Each row of a before or after table is a point. The points were changed in one or more steps. Then noise was added and the rows were shuffled. The steps act on columns, c1 being the first. Name the steps. A step turns or swaps two columns, mirrors them in a line or flattens them onto one, adds a multiple of one to another, or multiplies or shifts one. Angles are multiples of 10 degrees, from the lower column toward the higher: turns from -170 to 170, lines from 10 to 170 but not 90. Use the fewest steps. Two steps may share a column if one is a turn and the other turns, adds or multiplies; they go together, in the order done. Otherwise the lowest column goes first.

Before, 13 rows:
[[-23  18]
 [ 37  -3]
 [ 38  15]
 [-28  11]
 [-23  -5]
 [ 60  21]
 [ 29   3]
 [-20 -10]
 [ 36  21]
 [-39 -11]
 [-13   4]
 [ 27   1]
 [-16   4]]
After:
[[ -5 -24]
 [ 22  34]
 [ 15  36]
 [ 12 -29]
 [ 22  61]
 [  1  28]
 [-10 -39]
 [  3 -16]
 [ 15 -24]
 [  1  30]
 [-12 -19]
 [ -5  37]
 [  4 -15]]
Steps: swap c1 and c2

Before (14 x 3):
[[ 50  43  25]
 [-20 -12  55]
 [-23 -24 -20]
 [ 37  55   0]
 [ 37  29  19]
 [ -5   9  15]
 [ 12  36   0]
 [-15  -3  44]
 [ -6 -18 -18]
 [ -4 -34  17]
 [ 19  60   2]
 [ -9  -7  -9]
 [ -3   2  41]
 [  4 -27  35]]
After (14 x 3):
[[ 38  25  24]
 [ -7 -14 -19]
 [ -2  -4  40]
 [ -9  -4 -10]
 [ -5 -35  11]
 [ 50  38  33]
 [ 13  36   6]
 [ 36  54   8]
 [-24 -19 -22]
 [  5 -33  29]
 [-15 -10  42]
 [-20 -23  51]
 [ -4   6  15]
 [ 20  60  11]]
Steps: turn c2 and c3 by 10 degrees

Before (10 x 6):
[[  1  -5   9   1  60  -2]
 [-25  -2  14   9  17   6]
 [-21 -36   3   1 -33  35]
 [ 17  13   8   5   9  27]
 [ -2   3  36 -10   5 -54]
 [ 19   0 -30   8  34  10]
 [-24 -42  10  11 -24  21]
 [ 29  -1  45 -11  13 -13]
 [ -9  -5   2 -28  14  10]
 [ 11   9  21 -15  34 -11]]
After (10 x 6):
[[ 27  37 -43   4 -16 -10]
 [-22   4  -1  16  28  34]
 [ -2  42 -36   6 -10 -56]
 [ -9  35  -2  18 -27   9]
 [-23  37 -14 -19 -11   6]
 [ 19  42  28 -25 -27  10]
 [-24  -1 -10   4  24  21]
 [ 10  49 -20  -4 -38 -11]
 [  0  37  -8 -32 -52  -3]
 [ 18  55  -9 -10  -6  28]]
Steps: shift c2 by 40; multiply c3 by -1; turn c4 and c5 by 150 degrees

Before:
[[ -8   7  21 -22  -9  45 -34   3]
 [ -6   2  30  -6 -26   9 -24 -10]
 [ -2  13  20 -12 -36  12 -18 -14]
 [-12  17  32  -4  -8 -12 -15  -4]
 [  3  21  19 -19  -8   7   6  -9]
 [ 14 -27   7 -11  -4  18   1  22]
 [  6  29  21 -17  -3 -15 -23 -25]
 [ 20 -16  -9  14   1  15  16   0]
 [  6 -25 -22   3  -3  14   8  20]
 [-23  12  25 -35 -22   7 -16 -20]
 [  5   4  -1 -16 -20   5 -23   6]
 [  2 -17   1  -5   6   9  -7 -16]
 [ 39 -35  -7  -2   3   0  15   5]]
After, 13 rows:
[[ 22 -15  -9  12   0   8  14   1]
 [  4   3  -2 -15 -20   4 -24   4]
 [ 15 -27   7 -11  -4  22  -1  23]
 [ -9   7  22 -23  -8  58 -35   4]
 [ 37 -35  -7  -3   3  -6  16   5]
 [-26  15  25 -35 -21  25 -16 -20]
 [ -5   2  30  -6 -27  32 -24  -8]
 [  2 -17   0  -5   6  10  -8 -17]
 [ -1  13  18 -13 -36  26 -18 -13]
 [  6  29  22 -16  -3   0 -22 -25]
 [  7 -25 -22   3  -4  -1   9  20]
 [-13  18  31  -3  -6  10 -16  -3]
 [  2  22  19 -19  -7  19   7  -9]]
Steps: add 0.7 times c3 to c6

Before:
[[ 22  -7 -15  12  -3  -5  -1 -25 -35 -22  22]
 [ 49 -47  10 -21  16  40 -24   2  -1   6   7]
 [ 17  54 -32  22  10 -34  -1  -2  16 -22 -33]
 [ -4  13  -3 -19  -1  35 -16  17  39 -51  53]
 [-11 -26 -36 -24   8   0   8   4   3  -2   8]
 [ 23 -10 -28  12  17  55 -15 -60 -14  13  -9]
 [ 43  -4 -25 -24 -33 -31  -4  -2 -20  37   1]
 [  5 -43  16  12  -2 -13 -50  10 -28 -22 -18]]
After, 8 rows:
[[ 22  -7 -14  13   0  -6  -4 -25 -36 -22  19]
 [ 23  -9 -30  11  16  55  -1 -59 -13  14  -3]
 [  5 -44  14  10  -2 -12  -1  12 -26 -22   0]
 [ 43  -6 -25 -25 -33 -32   0   1 -22  39   2]
 [ 18  55 -32  23   8 -35  11  -1  16 -19 -27]
 [ -9 -26 -35 -21  10  -1  -2   4   1  -3   5]
 [ 48 -45  10 -18  15  42  -8   4  -3   3  15]
 [ -1  14  -2 -20  -2  35 -19  16  36 -51  51]]
Steps: flatten c7 and c11 onto the line at 110 degrees

Before (9 x 12):
[[ 17  -2  32  10   9  29 -49  14  28 -28 -19   3]
 [-39   9 -29  -7 -20  17 -40  19  -9  58 -11 -21]
 [ 42  29  29  -9 -21  18 -17   2  35   6  13 -28]
 [ 21  -3  39  50  -3 -29 -13 -41 -21 -11  40  37]
 [ 31  28  27   3  12 -21   8  24 -32 -29  47  27]
 [ 33 -11 -19  56  -6  25  -4  35 -31  59  22  32]
 [ 26 -29  -8  39 -50  33 -48 -30  25 -13 -19  47]
 [-34 -19 -35   3  13 -19   7   4 -36  42 -31  -2]
 [  3  25  -8  15 -19 -50 -21   8 -38  45 -10 -17]]
After:
[[-33 -20 -35   2  14 -15   8   3 -35  43 -29   3]
 [ 31  28  28 -26  12 -22   9  25 -33 -29  47   3]
 [-38   7 -31  21 -20  18 -40  17  -9  59 -10  -5]
 [ 20  -3  37 -34  -3 -30 -14 -39 -22 -10  40  49]
 [ 17  -3  32  -4   8  28 -48  15  26 -27 -20  10]
 [ 29 -31  -9 -47 -51  33 -50 -30  25 -13 -18  37]
 [ 33 -12 -18 -34  -7  25  -5  34 -31  58  22  56]
 [ 42  29  29  28 -21  18 -15   1  35   6  10 -10]
 [  2  25  -9  15 -21 -51 -21   8 -39  46  -8  16]]
Steps: turn c4 and c12 by 90 degrees

Before:
[[-30 -13 -13   1  28  -4   2 -53  37  28  17  -1  -1  -3  28  25 -12   8]
 [  3   7  -9  12  13  30  -8  16  12  -2 -38  12 -15 -14   5  16  -6 -38]
 [ 34  22  -2  19   9 -11  -2  -2  -1 -18 -28  -9  26 -19 -12   7  22   8]
 [ 32  37   8  13  20 -12  -1 -13  10   2 -11   7  -4 -27   9 -12 -18   5]
 [  2 -17 -18 -16 -15  13   6  12  34 -27 -23  25 -36   7   0  40 -16 -25]
 [ 26  29  21   5   3   2  14   0 -21  16   2 -16  22 -30   3   1   0  12]
 [  4   8   1  -3 -20  -5 -16   4  28   2 -13   5 -18 -10  -9  -7   6 -38]
 [ 29  48  -3  17  15  -1 -13  12  -4  -4  14 -10  26   3   7   7   4  13]
 [ 17  19  25 -13  32  -7 -11  -5  16  15 -14  -6  26   4   8  14  -3  17]
 [  1  16 -14 -10  27 -35   1  14  -5   2   6   4  27 -18   9  -9   5  16]
 [-50   6   5  13  26  -9   5 -24  47  26  13  -4  -1 -12   5  14 -22  39]
 [  0 -12 -21  -3 -18  -3 -22   8  11  -2 -46 -15 -32  13   5  24 -31 -24]
 [ 29 -15 -21  -4   3  14 -13  21  22   6 -26 -12 -51  -5 -19  11  -6 -27]
 [  5 -31  -5  15   1  -3 -11  10  28  -5  -5   7 -10  -3 -11  11 -32 -32]]
After, 14 rows:
[[ -9 -17 -16 -15 -16  14   7  -8  35 -26 -23  24 -36  11  -1  40 -16 -35]
 [-16  31  21   4   4   3  16  20 -22  16   2 -16  23 -48   1   0   1  14]
 [-36 -15 -22  -4   5  16 -13  10  21   6 -26 -11 -53  -9 -18   9  -7 -27]
 [ 60 -12 -12   0  28  -4   2  11  37  27  17  -2  -1  -5  29  23 -12  28]
 [ 52   6   5  12  25  -9   5 -23  47  26  13  -4   0 -19   5  13 -24  57]
 [ -9  38   9  12  19 -12  -1  31  11   2 -10   8  -4 -43   8 -13 -18  21]
 [-19  22  -4  19   8 -12  -4  29  -1 -17 -28 -10  25 -31 -14   6  22  15]
 [ -5 -11 -22  -2 -17  -4 -20  -6   9  -2 -48 -16 -34  20   4  24 -29 -37]
 [-27  50  -3  17  15  -1 -14  15  -4  -5  15 -11  25   4   8   6   4  24]
 [ -8  20  26 -13  32  -7 -12  16  17  15 -15  -6  27   7   7  12  -3  39]
 [ -9 -33  -3  14   1  -2 -11  -4  27  -5  -5   8  -9  -4 -10  10 -31 -31]
 [-14   8 -10  12  14  30  -6  -9  12  -2 -38  12 -15 -23   8  17  -6 -26]
 [ -6   8   2  -4 -20  -4 -15   1  27   1 -11   5 -18 -17 -10  -5   7 -51]
 [-11  15 -13 -10  26 -34   1  -8  -4   1   6   5  26 -30   9  -8   5  35]]
Steps: turn c1 and c8 by 130 degrees; add 0.7 times c5 to c18; multiply c14 by 1.6

Before, 14 rows:
[[-15  13  13  15 -21 -37  30  33   6 -42  17  -1 -26  21 -14  22  15 -53
   42 -40]
 [-32   0  10  -8 -32  -9  14 -19 -10  -4  -7   0 -20 -29 -31 -15  38 -25
   -9 -37]
 [ 33 -26  -2 -58  27  16 -27   6  -8  -7 -12 -20 -12  10   5  -1  -1  10
  -15   1]
 [-19  45  36  14  19  32 -24  13  11 -25   7 -26   8  21  -5 -16  -2  31
   23  -7]
 [-31  21   7   6  17  17 -32  -3  -4 -15  51 -44  17  12   3  -9 -37  12
   12 -26]
 [ 30 -42  -3  -7  -7 -10 -18 -20  16   5  -7   4 -22 -16  30 -21  17   0
  -32   4]
 [ 47 -27 -18 -13   7  -4   4 -25 -34  -9 -17  13 -30 -37  -5 -13  11  -3
   -5  20]
 [ 39 -39 -25 -26   3  15  20   9   7  22   1   3 -34   4  -3 -21  -8  14
   -4   4]
 [ 15  -3  -9 -35  23  19  -2   7 -26  27 -22  -4 -20 -16  33 -35   0 -20
  -21  31]
 [-43  11  60   2  21  15 -17   0   1 -30  19  -7  35  19 -16 -32 -40   1
   37 -16]
 [ 19 -27  12 -19  18   9 -36  33 -20  13  -6 -31  -8   1  -5 -20 -29  32
  -19  50]
 [ 13 -10 -31  -6 -10 -22  18 -31   4   2 -58  -5 -24 -22 -19 -21   5 -42
  -24  -5]
 [-15  -7  20   5   3  51 -11  28 -15 -14 -15 -15  15   1   9  12 -36  -4
   15  -1]
 [-22 -31  -2   4  13  -7  11 -37   3   3 -17  -2 -28  -7 -21   5  38 -27
   12  18]]
After, 14 rows:
[[-29 -56  28  14 -21 -40  31  33   7 -41  16  -5  -4  20 -16  25  16   9
   39 -43]
 [  1   2  58   5  22  15 -17   0   0 -32  20  -8  56  18 -16 -32 -39  -9
   35 -12]
 [  9   8 -17 -12  10  -2   2 -25 -35  -7 -15  13 -55 -34  -6 -15  11  26
   -4  20]
 [-34 -15   9   4  11  -6  11 -37   0   2 -16  -1   2  -9 -24   5  34  37
   10  19]
 [  7  39   5 -18  20   9 -40  35 -18  16  -7 -29 -19   0  -8 -21 -28  16
  -20  50]
 [ -5   6   1   8  21  14 -30  -3  -2 -16  53 -44  36  19   3  -9 -37 -26
   15 -27]
 [-11 -34 -19  -5  -8 -22  20 -34   2   1 -56  -4 -26 -21 -17 -20   3  24
  -23  -8]
 [  0  -3  22   4   3  49 -13  30 -14 -17 -14 -17  20   3  10   9 -37   8
   16   1]
 [ 10  20  -2 -58  28  14 -27   5 -12  -5 -11 -22 -38  14   4  -2  -2  20
  -14   2]
 [ -4  26 -29 -25   3  15  17  10   7  19   0   6 -52   4  -1 -20  -7  32
   -3   5]
 [ -4  15  26  14  19  33 -26  11  10 -21  11 -25  19  19  -4 -16  -3 -57
   22  -7]
 [  1  18  -2  -6  -3  -7 -19 -19  15   3  -8   5 -41 -14  30 -24  17  38
  -28   4]
 [-38 -25  16  -9 -35  -7  13 -18 -12  -3  -6   1  10 -30 -32 -15  39   5
   -8 -37]
 [ -5 -22   0 -35  23  22   0   7 -22  24 -21  -3 -24 -17  33 -34  -1  12
  -24  31]]
Steps: turn c1 and c13 by -50 degrees; add -0.3 times c18 to c3; turn c2 and c18 by -110 degrees

Before (10 x 32):
[[  6  -5   5 -24  -9  -1 -33  -5  -8  18 -15  -6  -8  19   5  28 -11 -10
   -6 -17  29 -18  18 -20 -18  29 -24  28 -26  35  27  19]
 [  7 -27  -5  15  -9 -26 -32   3 -35  20   5 -24 -27  -5 -14 -10 -17 -35
   22  -2  -2 -25  19  12 -33  20   0  42  29  12 -13   8]
 [ -4  34  25  -4  44  31  10   2  18   5 -60  26  -1  14  28  16 -30  17
   35  19  39 -20 -25   1  25 -23 -47 -20 -25   6  27  30]
 [ 16  28  -3  24 -15 -21  -7   4 -41  -4   5 -17 -21  -6  -5 -30   5 -43
   22  -2  -2   9  39 -21 -35   6  -4  21  -6  -9 -31 -14]
 [ 27  28 -11 -17  19  25 -39  10   8  18 -11  27 -18  39   8  10  -5   1
   18 -39  28 -40  -3  12 -11   7 -32  11 -12  17  20  20]
 [  5  52  -7 -10  39   5  -5  10  30  36 -29   6  16  23  21  21   0  28
   12  21  41   0 -12  26   1 -13 -34 -12  -6  17  15  22]
 [  7 -14 -35   1  -4  -3 -29  -8  -8   2  -2 -15 -37   7  18   7   6 -39
   15 -24  -3  -3  -1   3 -19  20  -5  38  -9  27 -23   2]
 [-13  30  -4   0 -14 -44   1 -32 -21 -13  25   5  17 -10  -5 -12  -6 -43
   41  18 -29  19  23  -5  -9  -2  24   8  16 -36   4 -21]
 [ 11  -3 -23  -1   0 -26  -1   0  -1  -8  12 -15  -1   0 -30 -14  -2 -10
   52  48 -24  21  25 -35   2   2  11  10  38 -36 -10 -25]
 [-20  26  13  -1  -3  33  -7  -5  32  -5  40  19  11 -12 -12 -17 -36  30
   16   7   1  19 -23 -23  12 -24  15 -12   2   6  31  13]]
After, 10 rows:
[[-11 -27  12  -1  -1  33  -8  14  31  -9  40  17  11 -14 -13 -17 -34  29
   12   6  -1  21 -30 -11  16 -23  15 -11   4   4 -39   9]
 [  4 -35  25  -3  43  31  14 -19  17 -13 -58  27  -1  15  29  16 -30  17
   24  17  37 -21 -25 -20  36 -24 -48 -20 -26   5 -18  28]
 [  6  15 -34   2  -5  -4 -31 -20  -6   1  -2 -16 -38   6  18   8   7 -40
  -19 -24  -5  -6   1  14  15  21  -1  39 -10  27  18   1]
 [  0  27  -3  14  -9 -27 -33  11 -35  13   3 -23 -28  -5 -14 -12 -17 -36
  -31  -3  -3 -27  21   2  24  20   0  41  30  12  15  16]
 [ 27 -27  -9 -17  19  22 -39 -52   9   5 -14  26 -18  37   5  14  -3   1
   -8 -38  28 -39   6 -21  18   8 -32  11 -12  16  -3  25]
 [  0   6   4 -25  -9  -1 -34 -33  -9   7 -12  -7  -9  21   5  27 -10  -9
  -20 -17  32 -20  20  -7  -7  27 -23  26 -26  36 -31  23]
 [  2 -28  -4  23 -14 -21  -5  13 -43   3   4 -16 -21  -8  -5 -32   4 -42
  -32  -3  -1   6  43  40  21   8  -3  20  -4  -9   5 -18]
 [  8 -52  -8  -9  40   6  -6 -26  29  21 -31   7  15  22  21  21   1  28
   -1  19  41   1 -11 -29  11 -13 -32 -10  -6  19  11  35]
 [  0   4 -24   2  -1 -27  -2  -1   1   5  14 -12  -3   0 -33 -14  -2 -12
    2  47 -25  21  27  30  53   1  10  11  38 -36 -21 -26]
 [-20 -28  -5  -1 -15 -43   5 -18 -23  -3  26   4  18  -8  -6 -11  -7 -40
   -9  18 -30  18  17   0  39  -3  23   7  13 -37  -6 -23]]
Steps: turn c1 and c23 by 20 degrees; multiply c2 by -1; add -1.5 times c14 to c8; turn c10 and c32 by 30 degrees; swap c19 and c25; turn c24 and c31 by 130 degrees
